Each row of a before or after table is a point. One or more steps were done to the points. Then noise was added and the rows were shuffled. The steps act on how far a point lies along the listed directions, d1 being the first. What was done? A step turns or swaps two directions, mirrors them in a line or flattens them onto one, adds a multiple of one to another, or multiplies one. Angles are multiples of 10 degrees, from the lower direction toward the higher: turns from -170 to 170, lines from 10 to 170 but not 90. Use the fewest steps. Two steps may share a direction if one is a turn and the other turns, adds or multiplies; they go together, in the order done. Otherwise the lowest direction goes first.
In the rows, zero is written as 128.

Directions:
(1): [ 71 106 137]
(2): [106 186 131]
Before (14 x 3)
[[140 135 118]
 [104 141 135]
 [ 94 132 157]
 [113 107 135]
 [140  41 131]
 [155 166 134]
 [100 151 128]
 [ 64 143 143]
 [ 67 133 130]
 [132 148 130]
 [ 84 146 126]
 [162 169 130]
 [169 138 104]
 [123  94 125]]
After (14 x 3)
[[109 122 121]
 [196   6 121]
 [161 185 114]
 [136 187 116]
 [161  91 120]
 [ 72 152 146]
 [159 206 129]
 [ 78 148 144]
 [106 152 132]
 [ 87 105 112]
 [157 110 128]
 [125 178 125]
 [128 171 132]
 [148 164 146]]
Steps: multiply d1 by -1; multiply d2 by 1.6

Directions:
(1): [ 67 111 173 136  97 176 130 157]
(2): [133  97 157 177 114  70  83 148]
(3): [138 166 118 157 104 107 188 184]
(4): [172  92  88 154 127 182 108 165]
Before (10 x 8)
[[186 101 128 175 117  64  91 156]
 [140 119 123 116 124 142 119 128]
 [137 136 132 159 116  94 125 155]
 [134 129 110 130 117 181 159 151]
 [117 149 134 134 118 134 169 151]
 [122 120 121 123 113 166 143 165]
 [125 126 108 134 108 184 154 156]
 [102 118 132 127 117 154 124 150]
 [177 113 109 138 136 120 104 136]
 [155 123 118 143 126 152 130 154]]
After (10 x 8)
[[149 104 118 131 119 161 107 147]
 [122 164 127 122 126 122 180 137]
 [167  95  84 158 112 221 136 186]
 [122 103 126 149 116 144 103 165]
 [165  89  76 165 108 219 127 189]
 [248 118  50 146 150 115 115 145]
 [159  93  96 147 114 186 121 190]
 [164 161  97 132 140  99 148 129]
 [210  93  66 141 137 183 101 159]
 [197  97  73 159 129 201 115 180]]
Steps: add -1 times d3 to d1; turn d1 and d2 by 50 degrees; multiply d4 by 3

Directions:
(1): [100 128 192 184  86  95 171  97 120 165 116 128]
(2): [ 90 129 144 130 158 148  83  47 137  91  82 135]
(3): [142 154  56 155  96 147 168 114 155 131  65 103]
Before (13 x 12)
[[123 121 140 120 129 112 139 149 113 144 141 133]
 [111 127 124 127 127 142 117  96 132 106 104 110]
 [117 125 143 146 102 116 132 118 133 133 140 137]
 [114 137 143 126 134 140 127  98 122 136 104 129]
 [147 139 104 145 113 137 162 144 125 146 128 119]
 [122 129 162 138 115 131 150 121 133 129 131 142]
 [135 120 187 129 104  92 152 173  98 176 178 132]
 [126 136 132 156  95 126 142 115 136 129  99 128]
 [125 110 198 123 125  97 155 177  93 151 174 142]
 [154 108 141  95 140 128 106 174 112 131 180 151]
 [101 120 143 162 103 132 136  88 140 132  83 131]
 [153 135  84 125 126 139 135 149 150 118 109 115]
 [142 129 151 162  72 112 176 129 126 153 131 121]]
After (13 x 12)
[[139 140  79 121 128 168 110  76 153  85  76 117]
 [137  80 215  62 178 110  59 187  84 124 245 178]
 [116 140 145 135 120 134 145 104 121 148 103 127]
 [152 156  39 142 120 167 155 116 148 120  76 106]
 [116 126 159 117 141 142 118 107 134 107 130 149]
 [166 155  36 155  89 146 181 146 168 132  66  94]
 [108  95 208  43 217 130  15 132  89  91 205 166]
 [115 112 152  93 164 122  97 137 108 120 153 145]
 [ 98  78 248  38 230 118  26 149  73  82 226 180]
 [131 151  78 159  94 150 144  95 156 111  55 115]
 [112 124 136 128 126 130 101 104 134 112 135 142]
 [107 133 102 173  91 146 151  77 156 128  47 118]
 [119 134 121 156  88 127 164 112 132 136 100 100]]
Steps: swap d1 and d2; multiply d3 by 3

Directions:
(1): [154 188  88 159  43 180 139 183 120  96 116 108 127  87 132 141 141 120
 168 134 194 151 112 134]
(2): [140  76 156 150  96 167 146  97 178 160 156 115 117  66  59  88 182 136
 127 170 108 104  87 148]
(3): [132  58  93 150 120 124 133 175 171  76 140 144 106 102 100 160  50 166
 126  71 114  93 110  94]
(4): [145 121 106 118 139 106 194  67 156 123  73 116 118  87 138  90  82 169
 112 159 162 203 153  94]
(5): [ 40 113 165 136 140 198 140  93 136 146 133 148 159 124 134 203  97 133
 192 138 130 170 113 119]
(6): [ 55 125 131 110 113 137 161 138 116  59 149 121  93 139 109 146 121 138
  55 185 154 111 168 195]
Before (8 x 24)
[[137 142  89 161  71 180 121 209 132  72  94 159 145  98 131 183  68 131
  198 100 186 142 105 109]
 [157  82  87 144 127  97 147 199 179  66 129 132 113 120 110 124  85 172
   86  97 137  92 114  81]
 [ 95  99 157 118 224 100 110  96  99 167 156 170 136 202 165 177 123 128
  121  77  73 110 144 141]
 [ 95 180 175 128 146 157  77  94  87 178 158 129 182 188 151 140 199  54
  147 150 106 110 121 158]
 [149 161 123  83 175  75 108  90 109 133 154 123 150 191 172 140 119 109
  114 109 116 101 176 130]
 [134  90 123 107 196  90 116 102 162 151 109 170 152 120 163 131  66 164
  168  80  88 179 123  33]
 [ 61 116 163 106 134 140 150  39 143 131 112 137 142 149 131 144 115 142
  130 189 129 164 125 135]
 [116  89 138 125 101 161 190  88 162 110 150 121  95  59  75 100 126 159
  106 208 147 116 110 147]]
After (8 x 24)
[[151  87  86 112 147  75 174 124 152  58  64 153 100 101 123  98  38 175
   86 138 166 157 164 105]
 [140 186  97 153  96 147 103 207  75 100 165 138 113 171 160 174 166 105
  127  84 149  81 128 181]
 [105  63 121 150 147 138 139 161 188 102 133 151 141 133 113 177  70 169
  145  83 122 113  94  59]
 [186  77 148 122 153 112 127  94 157 175 156 136 123  95  94  79 142 139
  135 140  85  79  86  97]
 [170 147 131 106 120  70  82 121 114 138 134 125 124 184 129  87 184 104
   97 137  99  72 121 147]
 [ 52  97 135  98 144 116  94 185 126  57 195 162 105 157 116 160 121 138
   72 132  98  68 146 163]
 [146 231 113 141  74 159 128 122  90 123 121  95 152 134 149  96 194  76
  123 188 182 143 139 165]
 [127 198 121 108 124 146 101 125 104 124 169 120 163 173 174 183 122  93
  169 110 149 109 153 138]]
Steps: turn d1 and d4 by 100 degrees; add -0.3 times d6 to d2; turn d5 and d6 by 160 degrees

Directions:
(1): [ 77  64  93 103 142 176 120  84 126 182 110 115  91 132  74 162  62 102
 128 168 115  88 130 137 194 163 103 139 165 112 113 119 152 157 180 105
 219 165 118 141 107 116 124 133  71  87 146 118 123 151 162 119 192 140
  71  74 150  72  79 113 148  88 124 170]
(2): [124 113 166 116 125 143 159 139 173 148 177 155 173 178 120 100 141 100
 148 111 182 146 117 188 155 121 161 132 130 115 155 119  69 105 194 172
 194 106 167  63 125  74 110 224 108 156 105 165 135 135  69 142 134  93
 135 148 179  89 184  60 165 123 110 111]
(3): [111 174 105 180 155  80 114  98 106  50 210 140  90 163 149 142  78  32
 153 113 198 166  90 128 140 108 131 132  82 174  97 141 162 120 123 171
 168 156 143 140 117 107 120  94 184 102 133 132 139 176 135 148  73 106
  96 100 146  77 104 160 100  91 174 116]
(4): [142  88 107 115 167 105  95 126 152 130 109 152 167 158 137  67 115  85
 123 112  95 147  75 157 147 140 134  95 122  37  65 127 104 113 115 187
 172 166  92 182 168 102 123 181 172 196 132  80 109  84 163 111 141 178
  87 160  79 185 104 124  57 114 129 117]
(5): [183 109 171  96  52  55 131  43 151 113 185 139 158 113 121 171 144 151
 154 141 123 162 161 100 118 141  68  66 138 145 101 133 163 127 117 177
 136  81 147 132 133 145 148 166  50 126 101 133  95 106 145 135 162 134
  81 160  91  85 154 204 114  67 100 112]
Before (12 x 64)
[[121 192 149 174 135 152 166 206 121 103 131 131 115 146 145  73 182 128
  129  81 190 128 144 136  87  83 185 170 112 162 189 126  70 111 128  90
   80  90 152  65  94 128 126 116 182 145 115 162 166 138  71 141  71  74
  221 134 181 138 175  75 152 189 124 114]
 [127 181 173 149 142 182 172 223 145 134 113 121 143 122 138 101 205 183
  117 106 145 126 147 154  93 100 195 192 126 171 204 119  57  92 141  82
   58  81 154  40 133 129 122 135 147 148 122 186 146 142  66 132 105  77
  233 156 179 172 206  45 207 211 110 106]
 [166 101 132 124 118  92 115  79 133 125 163 142 131 121 111 134 123 119
  138 138 139 153 120 100 158 122  86 110 121 110  98 133 146 132 106 144
  156 143 127 141 121 132 136 137 115 135 130 118 108 110 159 129 155 153
   93 136 112 110 117 159  96 112 141 128]
 [ 68 127  90 159 162 185 133 133 113 154 111 110  74 130  91 165  87 101
  113 146 158 107 121 151 164 123 142 178 135 139 137 131 145 165 155  94
  156 173 123 120 102 126  97  98 115  84 161 139 157 157 150 125 147 125
  134  69 180 102  83  93 173 144 151 147]
 [114 138 124 137 128 137 137  98 123 115 158 129 106 144 121 141  97  92
  138 134 160 143 125 145 143 132 128 142 108 160 126 143 123 132 165 141
  178 140 138 111 113 121 111 151 113 109 116 142 163 173 103 131 117 108
  117 116 175  90 124 132 124  98 127 131]
 [125 149 134 136 143 145 134 147  99 137  87 118 110 116 123 146 133 150
  121 141 119 110 132 105 124 120 123 147 127 135 139 126 123 148 120  84
   94 120 105 119 107 138 117 108 142 128 146 129 130 127 139 128 135 123
  149 126 140 144 119 123 126 153 134 133]
 [136 131 137 119 116 135 136 119 134 127 155 140 132 131 110 119 128 146
  149 137 140 139 127 113 137 140 124 115 130 145 139 130 125 124 131 136
  124 139 137 146 119 126 131 143 118 137 121 121 118 143 131 139 123 130
  138 128 122 134 131 127 137 119 120 115]
 [135 138 148 144 158 112 139 135 136  92 201 164 182 209 138  87 122  45
  165  89 207 170  81 203 161  92 168 127  94 128 129 122  84  83 168 191
  210 116 175  70 149  44 120 223 153 174 106 162 151 134  64 156  98 105
  127 144 183  94 157  78 120 117 128 106]
 [ 85 144 117 163 188 149 124 137 143 114 151 147 133 174 126 102 105  75
  140 116 180 119  77 178 141 116 148 146  97  96 113 118 117 133 150 150
  179 163 140 134 119  93  99 144 186 139 129 126 138 138 116 132  87 121
  138  98 163 112 120  86 141 129 155 118]
 [120  81 142 119 137 149 124 128 132 184 102 121 128 131  98 123 128 165
  144 155 112 107 146 141 158 151 114 122 166  98 123 138 113 142 135 127
  148 134 110 139 120 118 132 145 106 134 128 127 125 121 129 131 174 133
  107 140 125 126 135 100 153 127 120 131]
 [ 85 124  99 137 148 166 108 114 103 133  95  92  91 129 124 145 106 115
  137 139 114 120 117 116 134 119 127 141 128 135  98 122 152 135 134  97
  147 159 114 150 127 126 122  96 154 114 157 114 117 135 155 117 137 160
  103 112 145 123  91 118 113 121 152 164]
 [ 91  76  92 136 137 146 109 104 133 147 133 143 140 144 112 115  72  88
  146 131 116 108  90 131 173 159 116 124 136 101 116 120 117 131 151 144
  198 157 106 159 114 105 120 162 121 124 146 112 111 113 143 121 147 142
   75 113 142 117  90 124 120 102 130 138]]
After (12 x 64)
[[100 107 166  94 109 221 173 161 157 214  94 102 116 103  71 159 171 212
  117 159 118  77 178 150 146 151 144 193 187 169 202 108  86 131 194  50
  125  88 155  39 105 133 129 155  30 107 126 192 136 151  97 121 195  89
  181 110 190 107 187  50 252 171  79 147]
 [110 140  99 139 149 126 100 111 115 102 118 105 106 138 144 127 114  95
  142 118 120 153  95 115 122 118 127 124 109 125  76 126 146 122 120 129
  141 158 117 166 137 123 126 106 182 137 155 111 111 124 156 115 120 164
   96 134 127 138 104 138  83 109 157 143]
 [124 136 125 130 142 138 131 118 102 133  98 123 109 116 117 154 117 120
  126 145 122 112 127 103 135 129 110 142 129 139 124 131 133 156 131  97
  113 131 112 121 110 135 122 114 137 121 145 119 122 131 150 134 147 130
  128 115 139 130 111 136 118 131 139 142]
 [144 122 173 111 121 135 162 161 147 143 156 140 198 174 128  91 164 130
  152  99 172 144 123 189 143 102 161 131 125 135 167 118  67  97 166 141
  161  73 177  43 149  71 130 229  96 165  95 177 154 106  46 146 125 103
  164 154 185 112 195  59 165 152  95 111]
 [110 146 144 146 158 136 132 132 155 121 155 145 156 158 129 107 137 115
  139 118 166 126 101 169 118 116 134 129 113  96 121 120 112 129 129 152
  155 136 146 126 131 104 110 158 166 159 120 133 124 119 106 135  91 125
  154 120 144 122 147 100 146 131 139 106]
 [ 96 130 142 130 106 192 169 156 131 167 119 115  91 121  88 126 149 153
  130 117 168  90 185 122 131 122 140 171 161 164 197 121 101 145 178  61
  130  84 158  56  68 139 135 119  80  97 116 168 149 150  93 139 143  79
  179  95 200  67 151  81 192 147  99 148]
 [123 120 126 127 133 142 131 110 141 129 139 129 125 145 124 121  96  94
  129 133 137 137 114 154 150 139 125 127 112 127 112 143 108 130 160 152
  181 149 124 127 127 117 116 176 112 133 123 128 154 156 111 125 127 131
  109 129 157 122 116 126 104  99 116 127]
 [ 92 107  92 143 171 138 118 105 134 145 116 132 112 151 101 135  83  80
  114 134 136 132  90 170 169 130 132 138 132  82  89 128 135 146 138 153
  174 182 102 155 132 115 100 143 133 139 153 109 133 116 175 118 157 161
   98 106 132 132  72 112 113 122 142 124]
 [131  89 150 123 145 135 123 147 136 173  97 128 148 133 116  99 143 171
  146 139 106 113 137 143 137 149 126 113 154  79 121 139  99 134 114 142
  128 130 100 148 133 118 130 161 132 159 121 121 120 105 128 129 158 143
  115 158 107 156 146  99 136 137 120 119]
 [132 105 114 149 133 108 106 130 136 118 138 154 173 147 147  78 117 101
  140 108 107 137  78 130 135 141 127 110 115  89 117 125  98 113 114 168
  144 142 104 162 142 102 120 176 166 169 132 108 106  83 130 122 110 145
  101 164 113 170 121 129  89 125 128 110]
 [136 128 136 116 121 145 141 122 134 133 151 144 128 132 105 120 127 142
  141 135 140 131 126 108 141 142 127 113 127 140 146 128 120 121 136 133
  124 143 133 148 123 123 131 139 116 138 121 123 114 141 130 141 121 131
  148 122 122 136 127 120 142 118 120 119]
 [167 130 132 150 132  87 111 104 129 104 165 144 131 126 129 118 136 118
  134 125 153 159 109 105 139 107 106 129 111 114 109 132 131 125  89 141
  133 142 128 137 126 130 125 119 151 147 125 124 111 113 140 133 127 144
  121 139 120 130 124 148  94 135 147 120]]
Steps: turn d1 and d4 by 70 degrees; add -0.7 times d2 to d3; multiply d5 by 0.4
